Each row of a before or after table is a point. The points were changed in one or more steps. Then noise was added and the rows were shuffled. The steps act on columns, c1 being the first. What was done? A step turns or swaps two columns, mirrors them in a line or flattens them onto one, adds a multiple of one to another, or multiplies or shifts one. Angles are multiples of 10 degrees, from the lower column toward the higher: turns from -170 to 170, lines from 10 to 170 but not 90. Use the fewest steps. Two steps may share a column if one is a turn and the other turns, adds or multiplies; they go together, in the order done. Otherwise the lowest column goes first.

Before, 9 rows:
[[ -7  -3]
 [  2  -4]
 [ -1  -4]
 [  7  -7]
 [-20   3]
 [-17  -6]
 [  4  -2]
 [ -6  -5]
 [  5  -7]]
After (9 x 2):
[[-18  -5]
 [  6  -4]
 [ 15  -7]
 [ 21  -7]
 [-60   3]
 [-51  -6]
 [-21  -3]
 [ 12  -2]
 [ -3  -4]]
Steps: multiply c1 by 3

Before (14 x 4):
[[  4  -2  -7   3]
 [ -6   6  -9 -14]
 [ -8  -6  27 -13]
 [-14  -7  -9 -11]
 [ -2  -8  22   9]
 [ 14 -14   3   3]
 [ -8  -8  -1 -10]
 [ 15  -9   1 -16]
 [-15   6 -11 -11]
 [-12 -10  13   7]
 [-10  10   6 -12]
 [  5 -11  11 -11]
 [ -5  60 -10  11]
 [-11 -13 -11   4]]
After:
[[ 18   2  -5   0]
 [ -5   2  -6   0]
 [ 13  -1   2  -3]
 [  4  -5  13 -13]
 [  6   2  -6  10]
 [ 15   0   1  -3]
 [ -3  10 -28  12]
 [ 18   4 -12   1]
 [ 13   3 -10  -8]
 [  5  -6  14  13]
 [-13  -3   7  -7]
 [ -4  -8  22   8]
 [ 14  -9  26  -5]
 [ -1  -1   4 -22]]
Steps: mirror c1 and c4 in the line at 110 degrees; flatten c2 and c3 onto the line at 110 degrees

Before (14 x 8):
[[ 27   2 -12  -1 -39 -10   5 -45]
 [-38   4   6   9  -7 -12 -14  13]
 [ -1  -1  13 -16 -40  10 -16   1]
 [ 34  34  -5   7  38   0 -11 -36]
 [ -1   0  39   8  -5 -27  -6  24]
 [ 60   2 -20  -9 -39 -25 -25  -3]
 [ 13 -12   4 -24  11 -18 -18 -27]
 [  8   6   6 -40   5 -16  25  -1]
 [-11   3 -12  -8   4  17  -9   7]
 [ 12 -57 -31 -31  -3  22  -3 -25]
 [ -6 -13   2   1  21  16   3 -41]
 [  9 -30 -18 -22  26 -29  -4  22]
 [-29  10  -8  -2 -13  46  45 -19]
 [ 11  10  16   8 -45  13  16   5]]
After (14 x 8):
[[ -7 -12   3  -1  21  15   1 -40]
 [  8  -3   7 -40   5 -15 -25  -3]
 [-12   6 -11 -10   5  17   7   8]
 [ 35  36  -6   5  40   0  -4 -36]
 [ 27   1 -12  -2 -40 -10  -4 -46]
 [ 14  -5   5 -25  11 -21  20 -26]
 [ 13 -52 -31 -30  -2  22  24 -24]
 [-38   9   5  10  -7 -10   9  15]
 [  9 -27 -18 -23  26 -29  15  22]
 [ -1   5  11 -17 -40  11  15  -1]
 [  0   2  37   7  -5 -28   6  24]
 [-29  -5  -9  -4 -13  46 -46 -17]
 [ 12   4  16  10 -46  14 -20   6]
 [ 59  10 -20  -8 -38 -26  23  -1]]
Steps: mirror c2 and c7 in the line at 170 degrees

Before, 14 rows:
[[-14   3  -4  -4   5  -9  10  15  29]
 [-13   8  -9 -32   7 -13  17   3   1]
 [-14   8 -12  -3   4  -7  17 -11  -9]
 [ 28   4 -25 -15 -26 -10 -24   0 -13]
 [ 24  16  12  -9 -24 -10  -9  24   1]
 [ -9  18  26   1  -7  15 -19   7   4]
 [ -4  10  18   4  -5  33  12 -17  24]
 [ -8  -2   6 -47  -2  14  24  20   2]
 [ -9  -1  24 -17  -2  14  -6  38 -18]
 [ -6   9 -14 -42 -34 -22 -14 -18  19]
 [  0  10  19  11  -4  17 -30  13 -20]
 [-17  22 -20   6 -18 -16   3  30 -23]
 [  4  41   0  -6  11  12 -16  21  -5]
 [ 13  31   0  -6   6 -18 -31 -14 -15]]
After (14 x 9):
[[ -9  -2  24 -18  -2  -2  -7  39  23]
 [-10  18  24  -2  -8  13 -20 -19   5]
 [-17  21 -20   7 -18 -29   1  -3   8]
 [ 26  15  12  -9 -25  -7  -8   1  -8]
 [ -5  10  18   1  -6  40  13 -31   2]
 [ -7  -2   7 -47  -2  12  24  23   6]
 [ 13  32   1  -6   7 -23 -30 -59   1]
 [  5  41  -1  -5  10   6 -14 -42  13]
 [-14   9 -11  -3   3 -12  18 -22   2]
 [  0  10  19  11  -4   1 -31  -2  26]
 [ -7   9 -13 -43 -32  -5 -15 -30 -28]
 [-13   9  -9 -32   7 -10  16  -8  -8]
 [-15   3  -4  -5   5  12   9  12 -28]
 [ 28   4 -26 -15 -26 -16 -27  -6   3]]
Steps: add -1.5 times c2 to c8; mirror c6 and c9 in the line at 20 degrees

Before, 11 rows:
[[ -4 -13 -20  20  -5  31 -25  -8 -14   3  -1   4]
 [-33  -8 -26 -31 -18 -21 -17 -25  -9  16   4  33]
 [-26 -26   0  30 -13  16   7  16 -11 -11  40  42]
 [-14  30  -4 -14   0  37  25  -1 -22   3  -2   9]
 [-17  -6 -12  13 -46  20  -9  29 -19 -35  41 -20]
 [-11 -16 -19 -21 -34 -15  -8  -6   9  22  36 -12]
 [-18  26  23 -19  10 -17 -15  -5   5  17  -6  29]
 [-32  16  21  -3  15  37  -5 -29  14   0 -14 -17]
 [ -2  32 -31  10 -25  34 -19 -25   0 -27  19  12]
 [  5   3  25 -11   1 -24   9 -17 -13 -38  17 -11]
 [  0  33 -20  13 -36 -14  23 -26 -28  -1  -2  14]]
After:
[[  0   4   0 -16   2 -38  10 -17  -4  13 -36 -11]
 [ -2  24  -2  -5  -2 -28 -13  -5 -18  -6  16  26]
 [-33  -6  -3 -12 -34  31  -9  30  19  40 -36 -21]
 [ -5  18   1  11  -5  61  -3 -28  -7 -14   1 -15]
 [-22  -7   0 -24 -29 -35 -17 -25 -22   7  16  34]
 [-16 -25  -1   6 -21  26   6  16  33  40 -11  42]
 [-22 -16   0  -2 -26 -23  -9  -6 -22  37  22 -12]
 [-13  32  -3   4 -17  54 -18 -25   9  19 -27  12]
 [ -6  30   2 -27  -6  62  25  -3  -1   0   1   8]
 [-18  32   1 -17 -19 -22  24 -27  24  -1  -3  12]
 [ -3 -13   1  -3  -5  48 -24  -8  24  -2   4   4]]
Steps: flatten c1 and c5 onto the line at 50 degrees; multiply c3 by 0; mirror c4 and c9 in the line at 30 degrees; multiply c6 by 1.6; swap c10 and c11

Before:
[[ -7  10  20  -7 -24  -1 -22  23 -19   4  -8  -8 -32  -1  14  23   9 -38]
 [ -8  16   8 -24  -8  11 -32  -9 -16  30 -15 -11  -6  -1  -3  -8  -4 -51]
 [ -1  41 -11  23 -12  -3  21  -8  29  50  30 -36   9 -24 -24   4   0  29]
 [ 26  17  21 -32   9  20 -25  -2 -20  -2  10   0 -13 -25  21  16  -7 -24]
 [ 17  11  16 -15  -7  -2 -40  15  -1  33  11  -8 -33  10  11  26 -26 -56]
 [-39 -20 -25  22  17 -12  32 -12  26 -18 -36   9  29 -25 -27  -7 -58   0]
 [ 50  50 -33  16 -40   5  15 -21  27  28  10 -18  -1 -19 -12  -4  -7  53]
 [ 28  26 -24   2  -9 -21   4  -8   7  24  11 -10   8   4 -53  20 -10  51]]
After, 8 rows:
[[ 28   7  36   8  -8 -24 -19  -8   6  15  12 -10   8   5 -53  21 -10  51]
 [ 32 -27   4 -28   9  27  20  -1 -20  14  10  -1 -13 -25  22  17  -8 -23]
 [ 21 -20   1 -10  -7  -4   9  15  -1  53  11  -8 -32  10  11  26 -26 -57]
 [-42  31  -6  15  16  -4 -12 -13  27 -34 -36   8  29 -26 -27  -6 -57  -1]
 [ -5 -22  -2  -7 -23  -1  16  23 -19  16  -8  -9 -32  -2  14  23  10 -40]
 [ -5 -16  10 -25  -9  12   5 -10 -15  44 -16 -11  -6  -1  -4  -8  -4 -53]
 [ 45   4  61  25 -40  11 -30 -20  27  12   9 -18  -3 -19 -12  -2  -7  53]
 [ -5 -10  40  24 -12   4 -48  -9  29  24  31 -34   8 -24 -25   5   0  29]]
Steps: turn c1 and c4 by 10 degrees; turn c2 and c3 by 120 degrees; add -0.3 times c14 to c6; mirror c7 and c10 in the line at 110 degrees

Before, 14 rows:
[[-28 -10  -4  35   0  -2  14  14 -11  19 -22   3 -24 -18  13 -31 -34 -31
  -16 -18]
 [-25 -27  -3  12 -43   7  -6  34  -4  15 -11 -23   8 -44 -40 -17 -30 -33
  -33 -22]
 [  1  18 -60  -8   9  23   1   2   3 -19 -37 -10  -9  29 -16   8   9  20
   -4  33]
 [-20   3   5   9  -6  37   9  43 -12  16 -29   0   2 -23  35 -12 -43 -12
  -20 -16]
 [-22 -13 -40 -31   0  34   0  13  33 -21 -35  -5 -34  44   6  -5   4  11
    3   5]
 [ 18 -18 -34 -53  -1 -13 -46   9  -1   9   0  21  19  26  21  13   5 -10
    7  13]
 [ 29 -57 -12   9  -7 -13 -49  23   0   1  26 -28  39  -7  18   5  -6 -21
  -26   1]
 [ -9  -4 -25 -10  -7   4  -5   6  14 -11  -9  11   9  29  27  36   3   8
   35   2]
 [  5  -7 -36 -17   2  15   4   0  35  -7 -28  30 -11  13  14  26  18  19
  -18  13]
 [ 28 -17 -20 -11 -20 -12 -40  23   8  -2  26  25  10  22  28  -1 -16  29
    6   5]
 [ 22  15 -28 -20  -3  -4 -13  29  24   2  -5   0   2  40  16  10  29   3
    0  -7]
 [ 20 -49 -37 -18  -7 -27 -23  25   6  24  18 -19  43  -8   0   1 -37  -3
  -17 -38]
 [-25 -19  17   7 -25 -13  19  26 -20   3 -38 -11   6  -9  21 -20 -27  -1
  -31 -10]
 [ 21 -18 -19 -15  11  20   0  14  11  12 -22  -6 -19  43 -27  29   5  13
   -1  29]]
After (14 x 20):
[[  8 -15 -19 -11 -21 -10 -41  23  35  -2  25  -8  10  22  25  -7 -16  28
    8   6]
 [  1  14 -27 -20  -6  -4 -11  30  27   3  -7  19   3  40  19   6  29   2
    1  -8]
 [-31 -55 -10   9  -8 -12 -50  25  13   0  24  19  39  -6  21   3  -7 -20
  -25   3]
 [ -5 -20  17   8 -27 -15  20  26 -32   3 -36  -9   6 -10  18 -22 -25   0
  -32 -10]
 [ -7 -17 -19 -17  10  18  -1  16  20  11 -22  12 -21  43 -21  34   6  13
   -2  29]
 [ -7 -26  -3  12 -45   6  -5  35 -32  13 -13  11   6 -44 -42  -9 -30 -32
  -34 -22]
 [  4   5   6  12  -7  35  10  43 -23  15 -28  -9   1 -26  34 -18 -42 -12
  -20 -14]
 [ 27 -14 -38 -31  -1  32  -1  15 -11 -20 -35  27 -33  45   3  -6   2  12
    4   5]
 [ 18  -5 -26 -10  -8   5  -6   6  -2 -12  -6   2   8  30  34  34   3  10
   34   1]
 [ -3  19 -58  -9   8  23  -1   2  -2 -19 -36   7  -9  30 -14  10   9  21
   -6  34]
 [  4 -19 -35 -54   2 -15 -45  11  23  10   1 -16  16  27  23   9   5 -14
    8  11]
 [ 11  -6  -4  35   0  -3  12  15 -26  18 -21 -11 -25 -19   8 -32 -33 -30
  -15 -17]
 [-18 -49 -39 -18  -7 -28 -25  23  13  23  16  17  44  -8   0   2 -38  -3
  -18 -36]
 [ 35  -8 -36 -17   0  18   2   1  28 -10 -25   6 -10  13  20  22  18  19
  -16  13]]
Steps: turn c9 and c12 by 130 degrees; turn c1 and c9 by 120 degrees; turn c15 and c16 by -10 degrees
